Every row gives one point. To make a cloud, some directions were put in groups of two or more. Within a group, all points are equally far from the middle, so they leave a hole (a ring in 2 directions, a hollow ball in 3). The other directions are filled evenly. Then the cloud was stretched, turned, moved and blurred a little. How many holes are there, and how many directions does each take, smallest first?

Cloud (19 x 3):
[[ 1.5  5.4 -0.3]
 [-3.5 -1.8 -0.7]
 [-3.1  4.1  3.7]
 [-0.6 -3.7 -2.6]
 [-2.7  3.4 -0.6]
 [-4.6  0.3  3.3]
 [ 4.6 -1.4 -3.9]
 [ 1.4  5.2 -2.3]
 [-0.5 -2.9  3.5]
 [ 3.6 -1.6 -0.2]
 [-0.3 -3.1  2.6]
 [-3.5  0.4 -4.8]
 [ 4.5 -0.2  0.6]
 [-1.4 -2.7  5.1]
 [-4.1 -0.6  0.3]
 [ 0.8  5.0 -3.0]
 [ 2.6  5.5  2.7]
 [-4.0 -1.1  1.1]
 [ 4.1 -0.8  0.4]]
Holes: 1 (2)

Cloud (31 x 4):
[[-2.0  0.8  3.4 -2.4]
 [ 4.3  5.0  0.0 -4.6]
 [-0.8 -1.6  2.9 -4.8]
 [ 1.0 -2.1  5.1 -4.1]
 [ 5.8 -1.6  0.1 -1.7]
 [ 3.6  2.9  2.4  0.7]
 [-4.1 -4.9 -0.2  1.6]
 [ 0.4  3.6  1.7 -0.5]
 [ 0.6  0.5 -5.8 -4.1]
 [-3.2  2.8 -2.6  1.3]
 [-0.3 -6.4 -1.6  1.8]
 [-0.2 -2.0 -6.1 -1.5]
 [ 4.6  4.3  1.0 -2.8]
 [ 5.0 -2.4  0.4 -2.6]
 [-2.2 -0.5  1.3 -6.6]
 [ 2.4  2.8 -3.8 -3.8]
 [ 0.5  2.9 -0.4  1.0]
 [-5.3 -2.9 -1.9 -2.2]
 [-1.5 -3.3  3.8  1.2]
 [-0.5  1.9  4.2 -1.0]
 [ 1.2  3.9  2.7 -1.3]
 [-3.3 -2.7  2.2  2.7]
 [-4.9  1.8 -0.1 -1.6]
 [-0.4  2.0 -3.7  1.8]
 [-2.7 -3.3  2.7  2.3]
 [-2.4 -2.1  3.0 -0.4]
 [ 5.6 -0.3 -0.4 -2.1]
 [-1.7 -1.4  3.4  3.9]
 [-4.6 -2.7  0.2 -0.4]
 [-0.7  0.9  4.2 -7.2]
 [-0.6 -4.5 -2.8 -1.3]]
Holes: 1 (2)
